Every row gives one point. To make a cloud, some directions were put in groups of two or more. Within a group, all points are equally far from the middle, so they leave a hole (a ring in 2 directions, a hollow ball in 3). The other directions are filled evenly. Then the cloud was stretched, turned, moved and blurred a little. How many holes are there, and how many directions does each take, smallest first?
(in the rows, 128 means zero)

Cloud (14 x 2):
[[ 90  94]
 [134  69]
 [158  66]
 [ 90  95]
 [ 74 119]
 [191  76]
 [ 74 140]
 [ 79 144]
 [189 108]
 [191 108]
 [159 138]
 [195  83]
 [191  76]
 [ 86  98]]
Holes: 1 (2)

Cloud, 27 rows:
[[ 42 140 134 129]
 [ 87  64 122 111]
 [140 115   7 166]
 [108 148  82 157]
 [108  78 159 109]
 [136 144 104  49]
 [169 116  81  85]
 [103 185 133 126]
 [169 111 174  85]
 [ 99 106  98 176]
 [134 136 121  90]
 [109 192  94 142]
 [ 92 139 142  90]
 [ 91 198 106 126]
 [146 120  95 154]
 [126 194  72 136]
 [126 105 105 200]
 [140  23 153 152]
 [ 57 148  97 183]
 [ 89 148  28 168]
 [111 173  55 105]
 [ 80 151 171 109]
 [103 103  50 121]
 [134  98  82  90]
 [ 38  89 132  96]
 [161 145 118 145]
 [ 76 143  39 118]]
Holes: 0

Cloud:
[[ 54 116 181 167 159 201]
 [155 125 131  77 161  69]
 [182 109 174 118 144  65]
 [184  95 167 201 184 148]
 [118 163  95 172 210 103]
 [156 162 158  98  66 156]
 [169 130 169 215 188 166]
 [103 185 193 155 107 135]
 [122 101 121 107  55 148]
 [158  74 169 125 104  82]
 [ 86 104 139 189 127  83]
 [185 137 137 211 178  96]
 [151 104  80 139 108 148]
 [178 120 124 104 183  72]
 [149  72 132 165 116 151]
 [ 52  29 132 195 187 151]
 [194 147 174 170 157 116]
 [183  85 122 211 171 188]
 [ 58  99 126 162  78 109]
 [154 187 101 143 199 166]
 [132  98 131  80  73  55]
 [177 133  71 185 194  98]
 [126 176 129 107  82 164]
 [122 115 169 114 152  55]
 [ 72  94 174 163 132 200]
 [ 89 152  95 163  76 160]
 [ 63  49 185 219 154 142]
 [155 159 178 137 164  77]
 [102 165  83 114 106 134]
 [196 141 134  73 190  89]
 [214 127 150 185 150 124]
 [200 119  42 139 148 153]
 [105 145  80 199 137 193]
 [178 169 161 206 213 151]
 [ 76 109 149 177  94  74]
 [ 68 197 149 127 114 143]
 [100  86 150 189 103 120]
 [149 102 137 225 172 202]
 [114  95 154 126  58 155]
 [142 105  71 152 182 197]
 [226 133 108 130 144  63]
 [146 143 202  79 115  51]
 [ 88  70 202 196 163 105]
 [144  66 135 199 169 127]
 [150  69 165  98 196  77]
 [160 181 167 170 160 151]
 [192 208 146 154 175 108]
 [234 121 106 143 126 189]
 [159 140  94  76 172 120]
 [ 55 153 155 175 125 190]
 [ 34  86 121 171 163 196]
 [169 173 162 162 182 158]
 [123  98 119 121 127  76]
 [105  79 141  71 157 186]]
Holes: 1 (3)

Cloud:
[[211 114  76 133  98 103 117 100]
 [130 104 105 107 156  68 244 153]
 [154  89  78  62 132 165 141 128]
 [113 101  92  60  83 134 160 104]
 [150 157 159  61  95 128  96  90]
 [170 129 123  51 145 142 155 212]
 [136  76 113 135 129  90  23  75]
 [168 153 172  93  75  70 100  70]
 [123  87 160  58  84 105 209 185]
 [ 51 154 178 130  89  49 144  82]
 [101  71 128 159 170  74 203 117]
 [ 64  64 107 108 160 109 107  75]
 [154 181 118 182  74 102 196 168]
 [101  83 169 169 189 104  75  85]
 [130 120  95 138  97 121 154  34]
 [135 177 186 169 104 132 204 153]
 [ 47 146 108 110 114  67 149 149]
 [160  34  96  87  93 108  71 124]
 [ 84 114  95 100 140 169 152 154]
 [168 129 143  84 134  33 137 100]
 [165 160  91 111 144  60 184 153]
 [156 111 194 167  89 163 154  63]
 [168 156 104 139 151 116  68 128]
 [ 52 123 138 152  88 133 147  51]
 [148 111 204 112 151  81 188 153]
 [114  55 164  86 120  83  23  99]
 [ 86  23 146  88 114 129 175 130]
 [155 128  91  94  63  23 140 108]
 [ 88 109  76 106 127  40 196 149]
 [153  85 161 119  26 120  98 123]
 [201  88 122  93  96 124  88 214]
 [ 80  92 205 128 169  61 147 111]
 [ 96  77 199 118 122 172 173 173]
 [ 71 112 191 100 131  74 162  42]
 [195  88 140  91 146 113  37 118]
 [168  96 192 113  86 113 170  42]
 [179  60 168 131  93 171  91  86]
 [147  77 155 111 188  88  66  89]
 [167 108 165 143 130  91 134 237]
 [ 92  42 145  93 196  93  70 152]
 [ 72 108 182  89  69 115 102  53]
 [119  56 178  95 166 167 104  61]
 [ 21 101 163 161 127  59 125 107]
 [144 186 138 135  69 146  86 142]
 [139  10 172 110 130  84 172 130]
 [182 130 136 152 179 125 126 102]
 [182  85 146 127  64  76 212 113]
 [159 181 107 156 105  91 217 167]
 [ 89 111 234 166 139 128 148  94]
 [162 103 114 184 162 151 108 196]
 [118 127 192 105 129 101 241 141]
 [ 69 129 170  56 101  80 143  98]
 [ 33  61 161  86 126  98 167 117]
 [163 169 110  60 107 124 118 144]
 [ 95  99 197 213 143 143 113 153]
 [113 155  84 138 105  80  77  98]
 [173 100 137 186 154 169  98 175]
 [ 70 154 167 129  62  45 166 158]
 [142  40  89 106 153 111  46 154]
 [144 115 136 121  26 111  94 159]
 [132  67  99 115 109  61 219  92]
 [ 52  45 136  85 118  50 149 102]
 [163  93 105 175 167 114  64 118]
 [157  56 200 125  93 141 173 104]
 [ 70 140 131 131  45  48 153  73]
 [144  61 173 116 100 156 153 208]
 [101  23 134  88 180 144 119  94]
 [ 64 118 173  67 154 112 115  90]
 [170 135 121 160 111 168 192  97]
 [ 76 101 186 173 118 176  71  81]
 [160  71 195 155 147  77 128  83]
 [ 91 157  95 140  58  80 174 177]
 [ 54  66 188  77  98 114 151  95]
 [152 120 155 168 162 181 115 198]
 [194  62 190 128  95  86  83 142]
 [128  67 218 116 166 134  73 148]]
Holes: 1 (8)

Cloud (99 x 9):
[[ 92 102 106 155 176  98 199 131 170]
 [108  81  82 167 145 119 208  97 167]
 [161 103 113 100 207  67 156  82 121]
 [151 166 138 135  81 113 104  99 166]
 [ 95 114  44 187  96 107 157  83 110]
 [110  99 217  83 147 155 108  95 125]
 [141 120 100 112  96 108 192  66  75]
 [151 119 120 137 226 118 185 134 210]
 [158 121 103 104  27 110 131  67 120]
 [158  95 115  79 161  83 114  35 130]
 [ 99  80 119 115 165 133  67 141 128]
 [127  10 107 157 128 169 141 137 145]
 [116 153 185  89 209  92 109 104 152]
 [ 86 105  88 162 110  61 114  54 101]
 [181 167  75 116  80 167 129 117  75]
 [108  87  80 151 144 104 199  32 155]
 [104  90 104  95 229 131 163 151 131]
 [ 92 145  30 159 145 103 138  75 116]
 [ 84 125 133  91 215 118 211 138 133]
 [145  94  76 121 133  71 140 125 205]
 [136 186  11 140  68  96 133  46 158]
 [111 212  70  60  66 122 100 112 131]
 [113 100 131 124 158 201 158 104 181]
 [122  61  67 122 203  72 155  91 154]
 [132  70 196 132  98 162 104 151 178]
 [112  82 177 120 166 194 135 122 145]
 [115 147 139  97 221 172 130 134 180]
 [104  93  55  55 138 126 185 162 124]
 [ 96  40 105 140 131  72 137 108 169]
 [ 84 138  77  77  42  92 146 119 125]
 [109 177 173  92  88 125  86 223  81]
 [161   7 139 169 154 104 179  94 175]
 [102 120 211  82 149 109 158 118 110]
 [ 93  63 222  83 205 177 153 173 157]
 [113  86 200  68 197 138 161  83 220]
 [111 110 165  74 115  93 168 195 129]
 [135 124 174  14 180 153 122 126 170]
 [117 188 128 128 114 104  97 111 177]
 [135  76 235 113 175 142 120 107 157]
 [103  74  69  96  64 153 126 193 128]
 [ 75 130 201  68 129 142  86 164  67]
 [163  99  91 138 224 106 179  74 168]
 [ 96  83  46 160  75 137 138 122 128]
 [100  57 108 141 105 160 117  87 140]
 [144  81 109  50 182 124 130  54 168]
 [ 90 122 188 111 151 181 140 117 191]
 [125 130 167  97 131 129 190 142  88]
 [159  60 170 117 195 187 108 128 158]
 [110 113  69 171 101 102 195  39 168]
 [142 129 120  68 236  80 202  55 202]
 [121 143  54 143  48 121 192 122  97]
 [ 93 113  93 108 157 138  90 137 171]
 [102 115 205 109 176 174 160 129 208]
 [144 126 190  26 164 130 101 181 146]
 [138 111 189  79 237 168 119 149 163]
 [109 103 103 155 194  96 159 124 113]
 [170  34 169 162 192 142 178 112 155]
 [121 219 113  78 188 177 162  70 120]
 [149 183 162 115  96 103  93 194  77]
 [ 53 115  77  77 152 104 157  62 145]
 [107  54 141  85 160 119 160  47 195]
 [ 91  69 101  88 171 143 159 124 105]
 [150 111 122 126 196  88 173 101 232]
 [120 133 127  70  85 204 169 169 135]
 [118  81 139 149 104 167 143 231 126]
 [ 74 138 193  37 214 141 182 207 147]
 [137 131  47  84  76 110 108 124 158]
 [118  90  67 136  90 145 184 188 133]
 [134 210  44  93 132  95 177  96  88]
 [ 44 132 127 108 123 136 112  91 140]
 [ 75 138 202  41 147 164 147 186 118]
 [164 155  92 140  56  96 129  65 156]
 [ 60 161 157 120 144 124  72 138 126]
 [111  46  69 141  82 162 148 162 150]
 [ 99  30 173 134 104 162  77 203 141]
 [123  74 106  89 168 123 169  23 214]
 [ 82 114 169 116 129 174 119  98 160]
 [107 116 188 133 171 144 159 128  80]
 [116 114 115  68 164 145 115 175  72]
 [ 81 110 136 107 161 135  66 136  99]
 [ 89  93 128  36 138 156 122 199 107]
 [ 73 106 151 129 132 184 129 149 153]
 [114 143 130 149 139  59  73  71 115]
 [133 120  82  62 174 122 132  38 150]
 [144 102 192  50 219 175 117 140 157]
 [ 53 127  70 126 120 125 116  89 136]
 [ 90 105 102 172  91 168 111 113  94]
 [145  58 193 130  81 123 143 201 145]
 [129 191  89  50 107 110 127  28 124]
 [164 175 134  99 139 126 163 181 160]
 [101  86 217  96 216 107 129 188 114]
 [115 222 124  88 142 106 159 163  84]
 [105 116 122  23 129 141 102 200 135]
 [137  89  73  94  29 134 147  90 130]
 [151 138 129  43  96 132  98 125 144]
 [158  94 140  93 121 162 211 172 138]
 [101 127 113  69  92  86 186  82 123]
 [ 93 186 129  77 172 143 142 166  72]
 [143  76 174 150 112 184 154 199 157]]
Holes: 3 (2, 2, 3)

Cloud:
[[141 136 130 129 164  26  79 177 132]
 [112  83 101 145  93 121  81 150 185]
 [ 66 150 179 174 148  86  95 131 150]
 [135 131 192  83 111 177  87  94 152]
 [ 57 126  60 179 167 165 100 126 105]
 [129 109 130  71 132  72 177 150  98]
 [ 86 169  89 173 195  56 128 164  34]
 [121 124  57 194 193  69 151 148 105]
 [ 89  91 163 103 178 153  82 165 127]
 [ 98 114  85 127 156 105 146 105 202]
 [172  94 182  95 162 151  82 155 120]
 [122  69 128  96 142 146 110  74 129]
 [109 155  81 125 145 124  67 167  18]
 [147  87  97  98 110 200 115  96  77]
 [110 123  95 186 107 112 154 131 174]
 [104 170 137  97 192  86  71 194 116]
 [109 127 118 102  87 135  72 213 104]
 [160 107 204 128 111  83 148 161  78]
 [148 153  63 121 146 169  36 165 114]
 [ 91 130 109 196 149  82  97 202  72]
 [119 191 115 173 205  66 139 151  80]
 [140 137  98  82 168 126  89 135  20]
 [148 170  63 192 171  78  66 100  60]
 [126  42 179 142 128 145 142 101 184]
 [172 142 156 214 153 132  99 152  55]
 [167 197  54  69 139  99 127 126  73]
 [185  72 166 117 160  69 143 145 139]
 [139 133 200 145 156 118  82 130  34]
 [110 117  99 101 122 195  63 205  93]
 [ 84 182  91 132 131 203  80 140  88]
 [138 159 147 165 154  59  86 193 135]
 [137  80 186 214 171  97 145 159  93]
 [110 110  76 158 186  98  90  86  44]
 [167 117 195  79 102 164 155 157 160]
 [150 175 125 165 120 158 134 190  85]
 [125 130 119 128 145  98 131 120 211]
 [ 72 153  54 149 154 144  90 104  64]
 [141 139  52 177 155  63 164 164  94]
 [ 60 133 133 173 164  91  52 158 101]
 [158  93  83 147 153  34 145 113  93]
 [ 45 160 105  99 168 126 162 179  81]
 [168 146 149 161 155 149 172 162  90]
 [149  72  57 147 150 111 109 105 172]
 [106 100 174 163 203 146  83 105  66]
 [167 116 114 105 126 221 133  86  87]
 [ 66 143 136 103 126 115 138 111 189]
 [ 92 176  73 141 223  95 128  98  98]
 [145 129  64 137 113 167  28 132 146]
 [154 120  94 153 102 111  29 181 133]
 [111 101 133 199 197  71 138 169  41]
 [116 122 191  99 108 149 156  82 164]
 [138 136 131 102 145 174 122 175   7]
 [154 133  42 147 150  70 168 158  50]
 [116 131 151  71 176 106  82 187  79]
 [151 115 199 181 166 143 100 155 126]
 [ 61 125 151  93 136 100 136 186 103]
 [132 147 168 105 149 179 184 167  61]
 [155 125  86 140 104 145  30 133 169]
 [ 81 152 174 208 185 110 116 119 118]
 [143 135 127 142 132 178  52  61 148]
 [102 120  92 156 159 131  18 106 145]
 [116 159  50 131 179 151 121 165 101]
 [ 97  93  94 143 198  50 176  91 123]
 [123 102 129  89 141 166 222 113  94]
 [ 64 142 154 118 140 132  63 138 182]
 [157 152  86  52 145  64 129 150 127]
 [181 118  90 143 186  89  59 165  43]
 [125 118  21 160 117 156 124 135  95]
 [162  77 149 114  85 124 125 114  93]
 [ 99 114 120 160 197  85  27 133 117]
 [101  79 175 140 198  84 154 161 136]
 [130 196 205  88 140 108  90 155  80]
 [105 113  92 145 207 134  40 137 113]
 [ 65 206 155 104 171 135 132 158  92]
 [ 96 194 190 104 164 134 155 155  83]
 [139 115 154 158 130 118 183 192  26]
 [162 153 173 105 151  99  95  55  92]
 [180 180 118  84 164  69  71 114 130]
 [150 146  72 175 143 173  88  84 124]
 [140  64  94 113 161 104 137 115 184]
 [149 170 157 179 174 112  75 170 104]
 [ 96 145 117 111 209 105 121 198  70]
 [ 96 166 198 163 127 130 137 147  55]
 [ 86 118 139 154 156  80 100 131 205]
 [105 124 114 132 102 143 104 216 172]
 [147 158 100  96 107 189 158  81 121]
 [ 37 121 127 127 169 157  94 175 136]
 [ 96 130 118 142 128 150  21 124 167]
 [170 138 203 152  99  95 145 177  82]
 [138 143 110 125 109 206 144  68  88]
 [125 191  84 113 118  81 177 121  75]
 [ 91 178 133  76 149 125 111 215 128]
 [123  78  55 158 127 138  89  90 109]
 [ 83 152 126  85 193 114  54 159  91]
 [130  61 161 188 161 162  91 173 122]
 [ 80 187 104 154 172  51 174 122  72]
 [ 66 116  90 158 202 139  62 112  85]
 [153 179 165 172 187  90  47 110  59]
 [192  56 136 177 112 144 110  68 141]
 [111  51 112 124 153 138 172  82 165]]
Holes: 3 (2, 3, 4)
